Each row is a point. Two turns around zero, p and q, are shown by what they do to some points. Where does a point land after both, in the order given? Backwards means that the second turn is done in reverse. Each puzzle has new turns, and all numbers are rounded.
In the rows, zero is written as 128.

Turn p:
[131 109  96] -> [164 130 139]
[159 132 105] -> [140 155 154]
[ 89 164 177] -> [ 78 117  77]
[134 106 134] -> [131 110 143]
Turn q:
[169 105 137] -> [138  84 143]
[ 94 110 108] -> [ 92 150 139]
[146 100 166] -> [152 108 168]
[110 177 130] -> [146 161  92]
[121 148  98] -> [110 136  97]
Where do these land?
p, then q: [167 138 111] -> [168 142 117]
p, then q: [ 92 131 188] -> [ 67 152 154]
p, then q backwards: [141 111 117] -> [131 118 150]
p, then q: [112 132  97] -> [129 102 104]

Turn p:
[106 103 141  73] -> [ 75 100 153 119]
[ 92 151 145 180] -> [145 134  96 187]
[114 121 100  85] -> [ 91 111 118  94]
[178 140 137 132] -> [153 163 153 111]
[121 116 132 162] -> [154 115 122 149]
[157 138 112 136] -> [149 147 125 107]
Turn q:
[110 154 114 125] -> [144 141 100 126]
[135  96  94 115] -> [ 95 127 128  92]
[150 141 158 149] -> [138 104 139 163]
[ 99  98 114 124] -> [106 162 134 112]
[114 120 136  99] -> [143 144 144 107]
[134 196 175 113] -> [205 110 124 156]
[154  92 106 172] -> [ 66 108 127 143]
Where do these land?
p, then q: [160 101 126 158] -> [127  84 155 126]
p, then q: [ 90 132 118  73] -> [127 194 124 112]
q, then p: [133 165 149  88] -> [148 144 167  92]
p, then q: [149 136 111 160] -> [129  89 116 117]
p, then q backwards: [108 106 136 161] -> [150 158 148 143]

Turn p:
[ 97 126 106 110  66 144] -> [113  89  90 153  87 148]
[148 120 150  94 148 110] -> [ 92 130 151 109 147 111]
[102  96 124 161 105 123] -> [139 131  84 156 145 141]
[162 105 124 150 107 114] -> [136 125 113 153 143  87]
[133 118 122 113 144 153] -> [130 108 153 130 138 140]
[126 131 167 162 133 149] -> [137 169 143 160 132 141]
[128 200 103 105 192 102] -> [148 144 162  35 104 127]
Turn q:
[166 127 137 140 148 112] -> [153 141 117 101 149 111]
[ 95  83 103  86  80 150] -> [129  85 172 183  89 126]
[120 130 134 123 148 135] -> [120 124 136 117 139 142]
[116 133 160 139 169  88] -> [105 138 129  65 130 121]
[158 173  89 144 160 119] -> [118 130  78 127 183 114]
[102  86 160 173 106 150] -> [127 182 178 139  99 135]
[116 119 142  99 105 158] -> [142 110 145 147 104 159]
[151 173  99 120 109 113] -> [130 114  70 145 132 117]
Where do these land?
p, then q: [ 95 150 135 123 122 164] -> [145 148 133 162 116 159]
p, then q: [155 157  78 147 113 107] -> [162 104 108 129 112  76]
p, then q: [108  92  87 100 152 130] -> [144 101 182 125 156 130]
p, then q: [142 103 167 101 158 153] -> [107 150 153  89 126 167]
q, then p: [ 84 150 165 172 126 101] -> [109 120 110 111  64 164]
p, then q: [140 104 149 129 166 107] -> [108 113 123  88 150 145]
q, then p: [149 125 127  94 120 114] -> [121 106 122 138 151 102]
q, then p backwards: [150 143 116 158  66 149] -> [123 134 147 188  84 139]

Turn p:
[ 31 146 123 133  75 118 137 116] -> [116 111 120 119  71 118 132 223]
[147  34 127  83 152 108 116 142] -> [115 137  67 134 102 103 162  50]
[137 145 115  89 152 135 155 136] -> [133 163 113 155 160 124 142 135]
[106 147 174 158 146 166 111 106] -> [ 89 112 180 153 114 157 115 135]
[141 131 106 152 145 110  98 107] -> [123 110 112 110 140 152  92 114]
[136 143 131 116 110 106 122  97] -> [123 152 127 108 122 118  96 136]
[151 150 142 121 138 135 128 170] -> [126 127 151 128 170 114 153 120]
[163 122 117 145 131 112 162 147] -> [173 119 127 136 150 108 123 109]
[139 134 117 155 103 162 123 132] -> [153 120 157 110 123 157 138 131]
Turn q:
[173 137 149 129 106 104 118 157] -> [170 116 133  94 139 108 154 145]
[155 113 138 111 145 131  77 162] -> [158 139 120  71 148 135 104 119]
[113  95 108 137 155 114 173 169] -> [113  76 129 142 138 114  79 152]
[149 140 115 147  93 163 136 127] -> [124 129 167 115  89 124 148 130]
[154 154 150 103 140 126 129 160] -> [148 110 129  99 152 155 144 149]
[122 135 157 146 135 147  96  71] -> [127 155 113 137 117 140 156  66]
[108 153 101 142 128 125 124  59] -> [114 164 101 175  86 138 147 115]
[ 99 158 132 141 106 127 117 114] -> [141 155 146 162 126 135 144 122]
[ 80  66 101  96 146 114 182 131] -> [ 57 108 111 157 156 102  76 153]
Where do these land?
q, then p: [108 129 116 109 112 118 120 145] -> [110 113 139 127 158 124 133 131]
p, then q: [100 115 129  84 102 101 107 126] -> [125 152 136 155 141 126 120 184]
q, then p: [ 94 127 164 146 110 106 122 129] -> [128 109 136 152 142 126  82 109]
p, then q backwards: [ 84 114 123 117 132 105 135 140] -> [146 121 111 124 131  99 159 106]
p, then q: [152 145 116 148  98 106 123 130] -> [131 138 102  90 149 133 132 137]
q, then p: [199 136 115 171 181 192 116 145] -> [134 206 132  88  60 140 163 100]
p, then q: [203 108 135 140 158 116 123 133] -> [116 145  64 131 106 139 152  88]
q, then p: [113 147 145  73 101 136 134 135] -> [112 121 141 178 158 122 151 149]
p, then q backwards: [108 128 115 159  96 134 194 124] -> [138 167  97 169 113  89 129 159]
p, then q: [123 144 125 142 200 107 120 100] -> [142 151 125 142 104 140  74  80]
q, then p: [126 117 125 119 118 189 113 100] -> [102 159 146 134 100 132 122 175]

Turn p:
[153  97  91 116 150 146 148  91 118 122 137] -> [ 93  84 129 145 131 154 121 116 166 120 120]
[146 133  89 161 160 134 125 120 131  87 166] -> [145  99 121 130 126 157 134 147 178 170 106]
[115 107 107 137 181 102 137 106 122 126 135] -> [126  97 126 129 136 114  81 137 165 132 109]
[133 106 134 120  93  98 106 149 129 106  84] -> [137 168 158 114 120 107 138  76 131 123 122]
[139 127 115 121 200 153 143 105 155 110  98] -> [111 113  66 117 158 139 111 120 171 113  98]
[157 108 151 123 162 123 156 113 131 104 155] -> [107 115 139 130 144 137 133 160 153 112  80]
[138 141 132  89 109 110 125 184 120 162  94] -> [156 127 139  91 128 117 136  91  78  89 139]
[118 172 154 106  83 110 150 132 100 141  96] -> [131 135 134 147 148  91 151 103  59 126 131]
[135  92 127 144 165 149 128 131  82  99 127] -> [119 123 128 143 105 164  94 117 141 136  76]
[108 167 153 143  79 141  70 108 143 168 174] -> [137 168 145 138 140 146 135 178  97 158 206]
[ 84 131 140  92  77 125 128 170 132 127 117] -> [165 157 135 148  99  99 150 111  97  92 151]
[109 156 145 185  76 145 121 127 174 183 152] -> [108 152 115 103 101 109 153 181  99 166 197]
Turn q:
[158 171 174 115  98  86 151 150 144 151 107] -> [ 65 109 148  99 150 149 136 145  77 136 106]
[179 166 138 148  99  91 127 149 106 104 135] -> [103 122 166  94  98 134  95 133  79 106 120]
[123 114 116 119 206 142 156 140 122 113 135] -> [157 107 109 146 138 165 145  94 145  92 167]
[ 98 122  90 127 156 166 126 124 120 123  97] -> [157 141  82 132 150 119 117  98 156 118 132]
[164 136 188 139  82  88 138 124 154 102 136] -> [ 87 101 189 141 119 120 130 159  89 120  92]
[123  96 119 107 175 169 115 120 112 101 103] -> [154 101  91 148 123 107 136  80 158 110 139]
[108 142 100 110  87 163 145  90 137 139 152] -> [138 174 149 102 143 111 150 135 174 137 105]
[108 102 130 129 163 184 117 167 110 133 145] -> [164 133  86 151  94 159 148  92 142 138 124]
[157 122 107 133 109 110 105  76 132 173 164] -> [125 136 176 107 121 111 115 151 156 180 163]
[111  84  88 138 152 181 128 136 139 143  95] -> [188 129  87 146 157 122 123  92 147 153 124]
[122 145 119  97 103 106  83 113 146 140 145] -> [110 121 123  98 112 108 128 178 153 146 128]
[123 150 183 153 119  90 134 122  97 129 117] -> [ 65 143 140 153 118 129 118 129  90 119 135]
[132 123 144 120  70  55 148 142 120 127 136] -> [105 140 158 114 126 106 149 180  62 123 132]
[ 87 118  98 156 174 161 121 139 155 115 125] -> [174 132  89 163 144 155 106 126 163 114 126]
Where do these land?
p, then q: [143 141 150 172 108 117 166 144 136 130 107] -> [106 154 109 105 158 113 156 135  96 127 151]
q, then p: [149 129 144 129 162 144 130  94  91 106 155] -> [105 159 142 160 133 113 156 164 149 141 139]
p, then q: [136 128 119 159 151  99 136 122  84 112 142] -> [113 108 104 147 137 114 121 117 110 179 131]
p, then q: [122 143  86 141 156 136 181 174 101 134 129] -> [170 122 135 119 134  62 136 114  94 158 139]
p, then q: [ 95  76 167 114 157 161 111  94 104 142 127] -> [126 146  85 145  90 125  72 147 152 113  89]
p, then q: [113 132  84  94  97 151 111  99 166 167  88] -> [156 155 174 135 109 136 140 165 185 102 159]
q, then p: [128 156 124 108 110 165  96 147 103 139 129] -> [127 119 122 144 143 111 146  92 125 113 175]
p, then q: [ 76 163  96 172 157 128  97 151 167 117 157] -> [164  97 148  60 121 159 117 152 114 178 129]
p, then q: [155 115 177 114 162 117 106 109 129 166 135] -> [113 107  68 136  94 142 137 121 148  98 123]
q, then p: [143 125  86 105  86 104 171  99 156 101 141] -> [149 141 139 106 164 118 138 137 118  84  61]
q, then p: [138 152 167  89  79 116 156 122 117 114  67] -> [143 120 121 170 142  69  74  96 125 114  94]
p, then q: [156 129 118 131 147 134  84 160 139 108 134] -> [125  97 135  97 139 135 142 100 157 139 101]
q, then p backwards: [109  76 147 136  93  92 120 149 171 129 154] -> [108 166 155 145 112 125 155 132 109 113 196]

Turn p:
[111 124 130 114 138 145 141 154 135 154 151 161] -> [121 132  98 146 142  88 135 139 108 147 137 125]
[179 113 142 127 111 132 168 153  99  70 137 113] -> [198 131 131 140 145 152 145  78 134 132 118 162]
[110 123 115 131 104 117  94 177 151  73  95 107] -> [181 146 169 113  83 139 149 140 104 114 157 107]
[140 144 140 109 154 106  75 131 101 162 151 128] -> [ 86 126 127 159 135 156  89 139  88 123 146 142]
[109 149 134 158 144 105 117 162 157 102 100 113] -> [160 119 155 124 116 120 124 143 130  87 165  96]
[138  90 112 146 147 143 109 133 122 144 116 136] -> [118 103 107 133 111 137 156 149 112 112 115 139]
[108 128 142 131 102 151 121 106 157 129 115 107] -> [120 157 144 107 127 133 145 155 160 134 126 116]
[106 136 129 135 103 143 128  97 120 143  90 169] -> [104 111 161 130 120 100 137 147 143 152  88 115]
[109 128 141 115 130 133 148 104 147  38 120 108] -> [155 179 167 110 113 113 150  80 159  93 128 132]
[144 124 140 107 123 129 171 105 166 164  92 146] -> [127 112 126  90 148  85 115 159 159 142 110 161]
[104 135 151 131 130 136 156 102 120 173 100 111] -> [ 94 108 141 100 175 121 137 144 150 136 123 119]
[202 146 132 139 145 145 119 121 130 161 225 169] -> [122 141  41 207 137 141  74 129 140 141 110 157]
[120 134  57 122 124 149 115 136  83 141  93 116] -> [122 106 129  95 118 150 137 125  70 133  78  91]
[112 118 128 127 137  58 131 111 104 138 207 108] -> [ 85 121  96 138 121 154  98  64 136 146 190 131]
Turn q:
[103 114 154 114 137 131 148 131 145  90 171 132] -> [129 126 146 108 123 112 132 125  96 118 178  95]
[123 143  81 133 106  81 109 137 107 133 125 123] -> [114 124  72 145 153 141 138 142 159 139 119 113]
[156 135 115 158  95  81 148  95  79 147 114 130] -> [121 168  80 150 143 136 173 112 122 149  83 133]
[134 102  91 190 100 108 113 113 108 154 139 113] -> [165 123 100 147 146 138 180 128 154 176 112 133]
[150 125 138  95 176 134 140 119 165 118 158  85] -> [152 145 164 115 167  91  98 157 106 104 148 129]
[120 125 153 132  51 140 113 154 121 139  65 117] -> [ 78 114 129  97 106 123 135  80 182 160  95 147]
[136 139 137 110 138 143 110 108 159 141 161 153] -> [160 151 136 111 111 148  92 141 119 127 145 122]
[132 158 153 140 177 139 125 115 152  99 125 136] -> [158 127 147 130 108 114 114 129 114  71 120 112]
[139  89  77 163 123 111 134 125  78 152 114 132] -> [132 111  93 175 150 146 171 127 125 164 114 162]
[104 116 176  98  89 133  71 131  86 129  59 135] -> [ 73 130 106 136  60  91 107  88 175 146 124 162]
[145 146 154 122 185 136 143 168 148 132 178 137] -> [144 122 149  91 122 131 127 188  88  86 145 131]
[119 156 119 124 157 165 136 132 140 101 156 113] -> [141 105 160 131 130 118 106 153 106 115 126  90]
[132 142 112 100 154 171 168 126 142 124 169 129] -> [132 124 171 127 147 145  99 155  76 129 135 107]
[ 72 115 144 123  87 114 123 130 126 165  52 133] -> [ 71 141 140 146 105 147 145  84 198 135 133 153]
[154 115 115 117 145 132 139 137 164  97 133 151] -> [148 107 125 110 151 140 104 111 100 101 144 133]
Where do these land?
q, then p: [138  86 149 130 135 132  89 139 150 157 181 115] -> [146 134  89 152 137 120  85 138 104 166 145 165]
q, then p backwards: [116 129 135  97 123 111 134 127 139 163  68 128] -> [140 126 165 116 143 122 118  66 128 117 148 119]
q, then p: [116 119 140 188 156 162 148 122 169 124 108 115] -> [153 128 146 140 150 127 143 121 181 116 124 189]
p, then q: [ 85 109 145 151 112  95  61 120 105  63 163  94] -> [145 152 184  97  95 117 146 112 106 178 103  52]
q, then p: [120 101 144 148 138 130 178 158 111 118 101 152] -> [114 122 138 136 140  98 172  81 150 145 112 132]
q, then p: [125 112 138 167 106 108  77 143 114 135 129 127] -> [150 118  93  90 105 108 112 138 140 160 123 140]
q, then p: [165 103 123 106 118 144 132  98 128  69 107 139] -> [ 72 106 144 134  97 160 113 105 128 114 102 144]
q, then p: [152 164 148 126 155 100 148 146 137 123 133 100] -> [160 134 162 119 132 111 120  99  98 100 145 130]
q, then p backwards: [125 140  63 146  86 127 190 116 105 128 143 109] -> [107 147 135 140 102 180 138 137  54 163 140 115]
q, then p: [159 109 109 108 140 127 148  93  86 148 161 158] -> [120  90 116 165 151 146 118 124  96 140  90  91]
q, then p backwards: [110 161 157 130 112 160 116 128 160 170 137 135] -> [128 141 120 130  82 117 101  97 152 106 100 104]
q, then p backwards: [145 163 111  58 138 147 109 137 110 166 111 120] -> [164 167 139 101 128 125  89  86 147 174 133 146]
p, then q: [110 169 101 109 146 120 135 138 148 102 121 173] -> [124 155  71 126 134  90 140 123 159 123 115 121]
